Each row of a before or after table is a point. The points were changed in one or more steps. Then noise was added and the rows were shuffled. The steps act on columns, c1 being the first. Name the steps. A step turns or swaps two columns, mirrors them in a line or flattens them onto one, adds a multiple of one to another, or multiplies or shifts one. Angles are multiples of 10 degrees, from the lower column toward the higher: turns from -170 to 170, lines from 10 to 170 but not 90. Use the fewest steps. Two steps may share a column if one is a turn and the other turns, adds or multiplies; they go together, in the order done. Otherwise the lowest column goes first.
In the rows, 128 means zero.

Before, 12 rows:
[[ 66  75]
 [153 153]
 [ 70 109]
 [ 76 100]
 [122  68]
 [128 136]
 [160  51]
 [ 94  50]
 [114  62]
 [104 111]
 [145 153]
 [ 74 161]]
After, 12 rows:
[[127 135]
 [181 161]
 [162  49]
 [190  74]
 [134  69]
 [154 112]
 [103 153]
 [112 152]
 [ 95  52]
 [185 109]
 [140  62]
 [179 101]]
Steps: multiply c1 by -1

Before:
[[172  95 177 156 151 152]
 [ 97 104 144 120 160  75]
 [110 138 104 147 225 122]
 [135  58  86 102 199 211]
 [159  67 106 103 114 179]
 [124  74 129 141 129 133]
 [ 96 104 215 110 132 127]
 [115 145 106 170 135  98]
 [141  91  79 127 142  82]
 [159 170 106 101 152 142]
 [143 103 249 146 126 126]]
After (11 x 6):
[[102  59  86 135 199 211]
 [147 103 249 143 126 127]
 [120 104 144  97 159  76]
 [111 103 212  97 131 128]
 [172 145 105 115 136  97]
 [128  91  80 140 142  82]
 [104  67 107 159 114 178]
 [101 170 107 159 151 141]
 [141  73 128 125 129 132]
 [156  96 176 172 151 152]
 [146 138 104 110 226 121]]
Steps: swap c1 and c4

Before:
[[ 82  70  78 134 110 141 187  94 166 201  97]
 [215 167  78 148  98  41  92 146 109 166  91]
 [144  52  78 124 103 109 205 132 146 138 177]
 [193  47  53 152 137 134 101 127  78 100 105]
 [ 89 114 128  63 170  53 131 105 152 160  81]
 [175 175  78  48 191 168  68 129 159 111 154]
 [178 137 162 123 145 116 128 172  33 184 113]
 [ 98  65 132  65  99 163 116 180 119  84  94]
 [163  68 126  64  80 125  70 121 130  99 123]
 [123 148  96 126 117  75 145 165  40 167 190]]
After (10 x 11):
[[163  71 127  63  77 126  71 181 130 102 122]
 [216 167  78 150  98  40  93 207 110 165  94]
 [176 137 163 122 145 117 128 233  36 185 115]
 [194  50  55 152 136 132 100 188  78  98 107]
 [ 99  64 133  67 101 164 115 241 119  83  95]
 [144  53  77 125 102 110 203 192 147 136 177]
 [ 89 114 129  65 173  52 131 165 154 158  82]
 [ 81  69  81 133 110 139 186 154 167 203  96]
 [123 148  97 125 118  75 146 222  39 167 191]
 [176 174  80  48 194 169  67 189 160 112 155]]
Steps: shift c8 by 60

Before, 14 rows:
[[125  86  80  96 116 163 138 143  85 196  86 188  97 141  91 163 117 116]
 [111  99 122 135 144 140  95 106 155 151 113 175  93 159  88  84 165 199]
 [101 208  57  94  72  81 145 136 193  77 193  84  50 106 122  71 108  81]
 [103 203 116 102 186 149  93 171 196 147  92 182 163  91 167 133 128 116]
 [163  92  76 223  64 207 126  98 189 166 209 101 160  88 155 132 175 202]
 [ 54 140  81 160 119  94 156  72 111  90  71 124  47 203 146 166  61 153]
 [143 149  75 142 133 167 100 112 195 159 162 121  65 157 197 105 134  97]
 [ 82 160 160  89 170  82 188 127 162 189 133  81  62 104 106  87 189 208]
 [166 155 168 110  62  89 127 163 144  77  92 145 151 120 170 136  83 166]
 [130 181 120 158  81 158 101 102 158 211 155 199 167 198  95 158  79  90]
 [119 204 139 222 138 126  63 192  76  82 114 207 105 179 177 176 118 160]
 [161  85  88 201  90 175  88 145 192 158  84 204  95 111 137 124 171 110]
 [157 164  99 201  88 155 200 168  90 108 193 150 129 194 148 112 173 154]
 [ 93  96 108 107  87  92 165 152  85  97 149 209  95 131 123 165 157  94]]
After (14 x 18):
[[103 205 116 174 186 149  91 171 184 155  93 183 156  91 141 132 104 116]
 [111  94 123 155 144 142  94 104 136 156 113 173 114 158 146  85 171 199]
 [166 160 167 133  63  89 128 161 151  65  90 146 139 120 102 136  80 166]
 [101 176  57 169  72  82 143 135 190  86 193  83 146 104 107  72 121  80]
 [163 107  76 229  64 207 124  97  77 156 208 101 119  90 179 133 134 202]
 [ 84 136 158 138 170  82 189 127 179 204 133  81 131 105 174  86 170 207]
 [127  82  81  76 117 163 137 143 133 199  86 187 113 142 104 162 147 115]
 [ 54 114  80 130 118  95 156  72  92 113  70 124 122 203  77 166  83 154]
 [157 161  98 131  89 154 200 167  46  98 194 151 140 194 173 112 137 153]
 [142 127  75 193 134 167 100 113 149 154 162 121 127 156 156 105  89  96]
 [ 93  89 108  81  87  91 166 152 124 108 147 210 114 132 151 165 144  95]
 [121 187 140 129 139 125  62 193  22  85 114 208 150 180 137 177  94 160]
 [131 186 118 169  82 159 101 101 117 212 156 198 149 197  72 160 123  89]
 [160  80  89 220  90 175  87 145  96 149  84 202 111 111 169 124 145 111]]
Steps: add -0.3 times c1 to c10; flatten c2 and c13 onto the line at 20 degrees; turn c4 and c9 by -60 degrees; multiply c15 by 0.7; turn c15 and c17 by -60 degrees
